Each row is a point. The window is the flat piece filled in between its corners: a triangle in 3 columns, a solid with four corners in 4, and so on. A path goes straight from each point to the next, and from the last back to the first. After which points does the path pass through the window?
In the rows, zero is written as 128.

Window (3 x 3)
[[109 163 113]
 [128  77 159]
 [173 118 125]]
Path:
(1): [100 134  81]
(2): [101 129  91]
(3): [102 146 147]
(4): [183 126 174]
(5): [164  87  91]
(6): [111 128  95]
(7): [121 150 131]
(8): [166  84 174]
(9): [150  64 141]
(10): [147 122 111]
(11): [174 145 160]
(12): [123 170 147]
Through the window after points: 6, 10, 12

Window (4 x 4)
[[ 93 183  99 163]
 [173  71 197 124]
 [150  91 128 137]
 [ 88 125 125 139]]
Path:
(1): [145 111 121 107]
(2): [118 131 135 113]
(3): [105 127 152 176]
(4): [134  79 160 191]
(5): [144 107 142 115]
(6): [139 152 125  94]
(7): [129 112 136 206]
(8): [129 101 135 173]
Through the window after points: 4, 8

Window (4 x 4)
[[ 80 147 140 125]
 [179 163 180  90]
 [115 123 108 129]
 [112 153  76 157]]
Path:
(1): [141 141 127 144]
(2): [103 133 103 165]
(3): [ 94 142  84 135]
(4): [111 170  67 106]
(5): [118 160  97 166]
(6): [ 86 131 161 157]
(7): [ 87 166 107  90]
(8): [ 94 137 104  88]
(9): [142 114 119 178]
(10): [102 129 138 177]
(11): [ 83 166 113  89]
(12): [116 146  77  98]
Through the window after points: 6, 8, 10

Window (6 x 6)
[[173 170 139 121 110 147]
 [103 153  98 107 143 132]
 [ 67 138 186 161 162 154]
 [137 127  85 169 123 125]
 [ 63  93 171 136 127 138]
 [217 110  82 121 226 146]]
Path:
(1): [105 103 109 146 145 177]
(2): [ 99 121 123 125 131 160]
(3): [106 147 142 132 146  85]
(4): [145 126 131 143 187 126]
(5): [143 123 110 138 167 171]
(6): [ 85 117 134 159  94 206]
(7): [ 92 139 168 133 141 101]
(8): [121 128 152 136 161 113]
(9): [127 132 136 139 149 188]
(10): [137 132  97 123 158 157]
(11): [156 142  99 120 183  93]
(12): [135 117 134 144 170  78]
Through the window after points: 2, 4, 8, 10

Window (6 x 6)
[[ 61 112 169 194  66 149]
 [149  94  93  92 147 179]
 [ 76 100 184 134  79 127]
 [151 119 137 132 179 162]
 [158 114 121 125 104 126]
 [135 155  94  99 178 161]]
Path:
(1): [125 109 104 130 135 131]
(2): [136 106 105 111 179 115]
(3): [180 156 117  93 140 204]
(4): [133 133 134 107 100 200]
(5): [111  81 122 123 143 126]
(6): [110 105 104 137 169 106]
(7): [143 165 153 117 117 181]
(8): [140 119 131 113 110 169]
(9): [127  91 103 128 135 146]
(10): [ 84  84  99 141 126 138]
(11): [119 117 132 125 103 170]
(12): [102 129 161 167  83 176]
(13): [ 51  87 145 181 101 107]
(14): [141  91 120 127 157 138]
(15): [152 145 132 116 136 181]
(16): [131 159 131  84 108 188]
Through the window after points: 4, 8, 12, 14

Window (8 x 8)
[[109  81 146 122 147  93  56 127]
 [173 123  79 178 129 145 149 123]
 [184 232 178  70 108 160  74 130]
 [147 101 141 140 178 178 138 139]
 [151  59  95 107 145 166 104 150]
 [ 87  95  92 175 128 174 138 109]
 [120 109 143 126  97 107 131 142]
 [ 78 206 143  71 132  75 100 119]]
Path:
(1): [145  80 136 113 132 127 127  60]
(2): [139  95 145  87 115 120 126  63]
(3): [119 117 137 131 125 115  94 157]
(4): [116 116 121 140 145 140  92 168]
(5): [135 113 139 125 137 138 108  96]
(6): [119 133 131  90 119 127 138  66]
(7): [127 175 110 141 142 137 111 190]
(8): [ 98 105 107 164 133 162 118 188]
(9): [127  95 111 131 133 156 124 107]
(10): [170 111 159  95 144 160 124 103]
(11): [123 171 122 144 152 160  97 177]
(12): [125 101  97 151 135 159 113 158]
(13): [131  89 111 129 128 154 150  57]
(14): [105 136 121 116 127 124 126 101]
(15): [ 88 179 109 154 144 135  89 182]
(16): [111 134  91 137 129 171 102 208]
Through the window after points: 2, 4, 8, 10, 12, 14, 16

Window (8 x 8)
[[190 144 159 182  91 137 153 120]
 [128 119 124 107 167  87 158  82]
 [137  92 159 134  82 193 128 120]
 [118 158 114 170 113 151 165 124]
 [156 158 149 142 129 170 112 134]
 [133 144  65 109 129  42 139  60]
 [ 88  74 161 127 152  95  76 122]
 [124  44 101 124 191  95  86  94]]
Path:
(1): [134 138 104 139 132  92 131  31]
(2): [132 129  69 100 131  47 137 106]
(3): [146 110 119 136 108 127 134 142]
(4): [136 140 140 166 128 144 117  96]
(5): [116 123 115 143 130 104 144  72]
(6): [129 108  95 111 126  76 142 125]
(7): [124  85 133 116 108 114 138 149]
(8): [130 123 163 152 134 183  96  56]
(9): [140 165 159 154 125 159 113  90]
(10): [165 115 118 119 138 145 122 182]
(11): [128  93 122 116 150  82 111 142]
(12): [111 119 152 149 157 128 101  79]
Through the window after points: 1, 7, 9

Window (9 x 9)
[[ 48 175 147 116 140 121 149 141 106]
 [151 180 173 174  91 193  63  87 137]
 [148 174 137 162 156 163 113 171 168]
 [107 149 112 131 138 142  83 152 156]
 [152 100  76 178 163 101 213 118 118]
 [105  91 150 104 169 124 154 126 122]
 [ 98 102 160 127 126 104 115 220 189]
 [ 99 194 154  56 145  76 110 128 152]
 [125  93 124 119 105 177 186 116 103]]
Path:
(1): [ 80 119 132 119 128 168 169 104 154]
(2): [156 113 158 123 120 102 108 135  60]
(3): [169 156 121 130 146 120 104 181 111]
(4): [ 77 129 129 163 159 103 158 133 199]
(5): [103 120 155 132 146 153 147 122 184]
(6): [128 130 138 123 136 120 102 148  92]
(7): [113 156 126 124 121 132 103 152  72]
(8): [ 85 174 160 127 164 139 160  90 197]
(9): [ 93 122 138 138 115 148 162 127 210]
(10): [129 127 146 104 134 124 120 161  89]
(11): [139 152 132 135 130 131  76 159  87]
(12): [105 142 141 137 132 158 117 116 178]
(13): [ 97 163 115 148 144 147 152  97 195]
(14): [151 156 145 152 138 147 110 155 130]
(15): [140 122 129 138 120 136 120 168 100]
(16): [ 95 146 132 122 123 133 155 133 183]
Through the window after points: 5, 9, 11, 13

Window (9 x 9)
[[ 65 117 124 103  89 133 123 120  76]
 [185 185 142 106 166 139  82 149 112]
 [ 68  88  79 139 129 153 137 140  86]
 [163  15 174  97  73 136 130 154 132]
 [166 164 156 143  66 146 116 152 141]
 [159 136  99 107 102  98 127 143 101]
 [150 185 185 180 172 111 114  74 146]
 [ 51  89 100 131 154  85 119 202  66]
 [156 139 178 116 133 129 169 141 130]]
Path:
(1): [169 108 158 137 136 138 142 145  89]
(2): [178 140 175 154  96 146 102 160  63]
(3): [115 142 121 107 101 119 147 136 193]
(4): [115 125 144 107 123 133 116 147 156]
(5): [148 105 150 155 134 135 113 156  28]
(6): [131 121 148 122 112 134 143 134  83]
(7): [102 115 141 107 117 127 134 139 141]
(8): [149 118 158 116  97 123 114 126 161]
(9): [183 108 163 126  91 168 135 128  95]
(10): [139  99 137 120  97 136 136 153  64]
(11): [124 101 130  97 101 133 130 155 137]
(12): [135 113 137 111 122 120 116 154 160]
Through the window after points: 2, 6

Window (11 x 11)
[[154 147  73  96  99  64 145  64 109 140 112]
 [127 168 146 104  90  80 104 118 189 115 122]
 [208 137  70 125  89  83  94 114  68 104  83]
 [154 131 124  87 140  60 147 106 183  99  55]
 [199 168 119  82 132 112 152 111 189 136  98]
 [154 104 111  48 102 104 128 122 158 124 103]
 [104 132 171 147 133 144  92  97 143 157  95]
 [ 51 115  54 229 126 149  76 123 127 134 168]
 [ 46 145 140 193 118 167 137 146 114 116 142]
 [ 74 164 163 121 187 135  93 135 140 121 143]
 [ 74 142 160 146 146 173 106  82 170  77 147]]
Path:
(1): [136 108 174 117 108 102 126  89 149 114 147]
(2): [130 175 118  96 139 120 119 113 151 121  79]
(3): [116 163 108  95 125 133  99  98 163 124  97]
(4): [130 105 148 132 148  90 113 116 152 107 151]
(5): [140 120 139 121 127  95 122 119 143 116 112]
(6): [140 203  68 107  91 133  89 111 125 163  89]
(7): [ 99 147 119 113 126 120 110 112 170 122 103]
(8): [124 126 138 125 141 111 138 110 159 125 125]
(9): [157  84 151 155 138 101 113 117 163 115 162]
(10): [102 167 125 105 132 132 109 108 141 108 103]
(11): [123 163 145  87 129 119 114 102 157 123  78]
(12): [157 137 145 100 125 106 138 111 161 111 136]
Through the window after points: 9

Window (11 x 11)
[[143  92  90 153 152 151  82 163 187 115 167]
 [142 136 139 124  87 140 197 153  57 104 129]
 [176 160  79 115 170 123 110  77 121 106 147]
 [ 76 238  70 185 165 104  46 112 170 164 115]
 [142 102 147  93 121 135  94 153 108 117 143]
 [167 113 130  82 120 135 175 121 125 144  95]
 [178  71 105 150  99  84 105 141 146 134 163]
 [161  92 137 116 176 128 150 137 104 163 145]
 [154 137  84  80 117 128 170 167  57 135 114]
 [144 146  98  99 150  71 151 128 140  99 159]
 [108  90  46 105 175 113  98  44 148  92 171]]
Path:
(1): [146 147 107 105 126 154 132 115 131 141 173]
(2): [140 111 125 106 139 139 157 121 121 164 182]
(3): [160 104 111 123 176 113 125 130 107 125 117]
(4): [186  70 142 144 159  82 121 140 108  82 101]
(5): [140 129  80  84 104 147 156 121 124 143 173]
(6): [136 149 106 108  88 154 111 128 126 145 205]
(7): [150  99 101 144 188  97 124 146 150 114 109]
(8): [160 110 117 128 135 100 137 152 105 105  98]
(9): [146 145 104  95 133 139 118 131 142 166 214]
(10): [146 114 112 118 125 121 128 113 133 136 165]
(11): [156  90 103 133 165 108 110 135 121  93 105]
(12): [140 118  89 139 154 109  99 130 111 111 110]
Through the window after points: 2, 6

Window (12 x 12)
[[111 135  93 131  82 192  98 124 128 148  72 127]
 [164 136 147 146 118  78  66 107 104  91  86 121]
 [106 134 164  68 157 188 174 163 135 202 113 109]
 [140 177 155 168 138 133 148 133 148 115 100  71]
 [216 190 117 107  86 149 121 118 166 185 154 175]
 [ 87 112 143 105  94 187 122 175 180 145  81 114]
 [ 73 141 117 105 131 123 195 158 130  77 161 130]
 [165 162 180 157 138 109 122  63 143 161 164 138]
 [130 126  68 162  98 125  66 152 136 127 131 129]
 [172  99 175 149 124 121 165 100  95 129 186 113]
 [146 166 123  38 173 185 147 130 188 107 135  99]
 [136 149 152 150 102 168 125 148  80 115 237 159]]
Path:
(1): [159 132 117 136 156 191 121 130 140  90 121 185]
(2): [180 128 117 157 168 172 104 144 133 111 143 181]
(3): [133 158 124 123  94 129 128 113 126 142 142 107]
(4): [115 151 133  83  98 131 147 107 147 140 149  79]
(5): [193 141 145 128 174 186 126 152 150 134 133 176]
(6): [137 122 120 117 144 179 137 142 147 121 119 157]
(7): [125 154 125 101  83 138 124 131 130 145 153 126]
(8): [106 144 132 122  49 132 111 104 120 170 160  70]
(9): [157 135 112 140 151 176 115 138 138 113  85 174]
(10): [167 139 135 150 130 162 141 127 152 148 115 172]
(11): [141 174 135  77  74 133 107 123 139 163 163  84]
(12): [134 167 150 100  86 112 117 104 127 140 161  99]
(13): [177 154 121 160 149 156 129 132 128 124 145 156]
(14): [136 128 111 157 137 148 140 145 136 108 136 158]
(15): [108 146 119 116 104 133 123 144 126 124 152 112]
(16): [ 95 159 124  81  78 118 128 137 148 165 119  50]
Through the window after points: 4, 8, 10, 14, 16

Window (12 x 12)
[[104 156 157 155 161 137 141 106 140  93 139 124]
 [ 74 112  72 117 117  97 122 132 113 195  65 176]
 [ 87  97 147 115 131 108 104 205 161 163 160 228]
 [ 91 151 110 114  88 169 182 143 115 133  99 111]
 [105 172 130 147 125 114 149 145 182 130 111  81]
 [111 151 133 116 181 103 123 180 143  91 169 117]
 [116 117 166 150 157 133 131 156 133 122 146  80]
 [ 96 116 138 101 181 126 145 151 159 165 176 162]
 [133 120  70 109  84 170 145 117 159 114 100  95]
 [ 76 133 109 121  88 131 145 117 153  99 145  68]
 [107 123 120  65  84 123 138 121 150 131  81 113]
 [130 114 123 108 118  91 133 156 114 191 169 216]]
Path:
(1): [ 95 117 129 128 163  97 180 133 145 112 121 112]
(2): [125 166 124 104  93 167  86 137 126 157 152 140]
(3): [108 167 128 103 135 135  94 110 123 173 158 143]
(4): [110  86 102 127 133  84 174 200 144 113 116 161]
(5): [124  98 117  99 140 109 196 157 200 101  77 123]
(6): [101 142 122  97 105 130 113 133 128 135 130 118]
(7): [ 68 154 139 111 128 152 113 149 134 159 144 120]
(8): [153 103 123 128 136  76 175 135 185  95 107 155]
(9): [110 126 125 138 142  93 172 158 167  91 114 117]
(10): [ 88 149 115  88 105 153  93 124 130 203 125 139]
(11): [100 174 121  73 127 129 117 118 124 219 105 124]
(12): [ 90  63  88 136  96  97 151 153 147  83  87 165]
Through the window after points: 3, 5, 7, 9, 11

Window (14 x 14)
[[103 125  80 141 134  91 131 177 119 138 139 114 149 109]
 [131 126 114 104  80 148 135 140 144 160 121  79 152 109]
 [132  91 105 104 162 167 136 134 117 146  55  72 118 132]
 [142 163 128 134 158 154 144 198 136 169 153 145 118  91]
 [184  99 129  96 160 101 143 133 100 186 146 165 134  92]
 [140 158 139 112 157 104  72  26 174 104 103 132 114 153]
 [ 71 169 155  76 158 104  60  90 169  71 112 206 202 128]
 [108 153 151 184 130 106  90 106  97 146 143 214 225 105]
 [128  68  87 109 102 162 120  95  99 108  60 131  74  85]
 [122 152  77 114 122 143 198 154 112 170 122 130 137 133]
 [140 107 135 163 140 130 151 147 139 136 195 181 191 136]
 [160 182 151 143 127  89  93 147 128  89 140 207 216 146]
 [157  63  21 120 119 183  70  76 100 145  80 145 137  94]
 [131 158 127  92 164 152 171 184  65 138 183  94 125 102]]
Path:
(1): [136 139 130 113 135 128  97 132 107 144 142 151 151 142]
(2): [137 143 128 133 146 127 151 117 136 108 113 169 183  75]
(3): [151 143  87 132 152 119 164 136 124 134 134 121 158  65]
(4): [112 122 109 122 118 128 109 159 124 148 129 126 139 131]
(5): [121 119 137 104 108 126  76 124 123 158 112 180 144 160]
(6): [132 133 112 133 151 121 128 113 147 114 119 156 168  96]
(7): [152 140 122 123 154 117 129 129 126 126 131 164 167  99]
(8): [127 120 134 119 120 110  81 141  88 140 125 181 128 188]
(9): [123  97  94 126 110 167  95 116 118 154 116 141 134 176]
(10): [150 131  98 113 123 129 126 119 131 135 117 123 161  72]
(11): [138 140 104 121 141 138 156 140 133 137 120 128 147 101]
(12): [109 119 132  88 130 146  81 158 113 160 149 169  87 159]
Through the window after points: 3, 9

Window (14 x 14)
[[130 137  85  89 127 127 123 150 167  98 177 135 117 104]
 [150 161 126  59 174 151 113 110  73 133  93 174 171 150]
 [194 101 171 173 108 104 123 141 108  78 136  54 209 155]
 [132 148 106 111  94 158 146 153 134 141 141 128  87 122]
 [126  54 117 112 116 125 144 169 114 110 240 170 122 129]
 [ 79 159 164 174 107 167  48  72 117  74  61 147 109  93]
 [163 155  98 202 150 162 134 235 187 123 101 166 149 144]
 [131  89 163 104 100 158 108 146 183 100 192 182 108  88]
 [146 135  95 148 117 140 181 129 171 118 201 164 150 144]
 [154  96  96 100 141 158 197 127 164  73 102 190 170 133]
 [135 107 128 109 119  89 138 146 155 134 142 131 168 150]
 [133 135 141 176 188 135 164 152 120 130 163 157 100 107]
 [ 73  91 144  95 120 183  91 161 177 118 176 142 158  99]
 [ 64 194 170 122 124 139 133 145 100  93 171 150  86 167]]
Path:
(1): [126 102 130 126 171 163 141 138 159 102 142 130 126 151]
(2): [132 191 101 134  77 117 142 169 103 119 127 193 157  98]
(3): [117 172 132 145  99 140 144 161 110  94 129 137 190  58]
(4): [163  99 120 135 158 155 127 139 189 121 127 156  95 201]
(5): [133  97 133 149 145 169 141  96 195 126 143 145  87 187]
(6): [128 120 130 129 128 132 119 163 123  98 156 163 156 111]
(7): [101 137 146 127 132 138 134 167 105 100 156 180 164  93]
(8): [135 125 135 146 123 152 125 119 145 117 134 134 108 159]
(9): [134 125 108 124 134 156 132 134 148 121 165 145 112 154]
(10): [121 134 135 116  84 129 173 179 128 108 137 156 145  74]
(11): [114 170 132 106  71 121 155 136 111 122 146 165 135  78]
(12): [131  87 128 130 174 168 104 109 155  92 141 131 124 171]
(13): [120 103 154 135 148 164 116 109 166 100 152 140 122 145]
(14): [118 135 136 146 117 143 139 157 120 116 151 165 141 112]
(15): [124 141 133 138 126 143 140 151 123 115 149 158 146 104]
(16): [120  97 128 132 114 147  87 130 179 106 173 120 112 160]
Through the window after points: 9

Window (14 x 14)
[[170  51 109 106 111 102 123 122 162 144 123  72 105 155]
 [ 50  99 143 155 166 159 217 127 118 164 113  93 122  67]
 [ 71  45 150 122 199 179 104 127 165 110  94 209 118 137]
 [140 144  73  71 106  94  80 149 100 101 166 139 126 122]
 [ 59 126 189 118 107 134 105 143 106 136  63 122 171 133]
 [132 129 104 114 119 131 194 151 180 120 132  77  81 109]
 [175 118 100  63 119 155 129 142 113 136 143 137 124 119]
 [128 139 137 100 187 109  89 128 116 160  91 154 158 197]
 [116 134 116 106 122 107 180 193  85 119  75 168 117 114]
 [151  78 134  96 182 146 151 157 128 114 177  90  70 106]
 [102 121 100 167 158 184  91 133 112  89 135 179  58 118]
 [128  61 112 129 135 154  90 162 172 149 138  54 149 142]
 [109 116 117 142 148 158 111 134  80  32 111 130 143 112]
 [184 107 129 129 141  98 172 158 171 137 124 159  95  94]]
Path:
(1): [117 131 108  89 154 116 128 135 116 144  73 133 102  94]
(2): [121 101 103  97 168 131 135 149 143 128  84 113 111  90]
(3): [102 122 154 147 103 143 175 146  90 144 155 142 134 158]
(4): [102 126 116 128 122 147 147 143 112 127 139 157 108 136]
(5): [128 109 127 110 171 135 140 141 119 106 102 127 108  99]
(6): [142  96 116 105 166 114 117 124 158 129  64 132  98  54]
(7): [ 92 120 118 138 123 167 152 175  95  97 155 153 116 180]
(8): [167 101 107  94 101 129 161 154  85 138 176 200 150 171]
(9): [122 110 123 111 162 150 118 140 151 120  96 117  95  92]
(10): [129 116 116 121 159 134 128 147 139 127 100 118  93 106]
(11): [114  74 123 121 143 145 159 135 122 133 158 136 143 142]
(12): [126 129 108 162 134 169 167 136 138  90 176 158  99 205]
(13): [102 104 138  90 163 122  85 154 114 141  67 143 122  44]
(14): [141 111 152 103 148 125 122 137 153 160  80  94  98  98]
(15): [101  79  88 123 121 143 174 150 123  91 174 120 149 155]
(16): [129 100 138 124 117 152 139 165 116 108 175 135 155 165]
Through the window after points: 2, 6, 8, 16
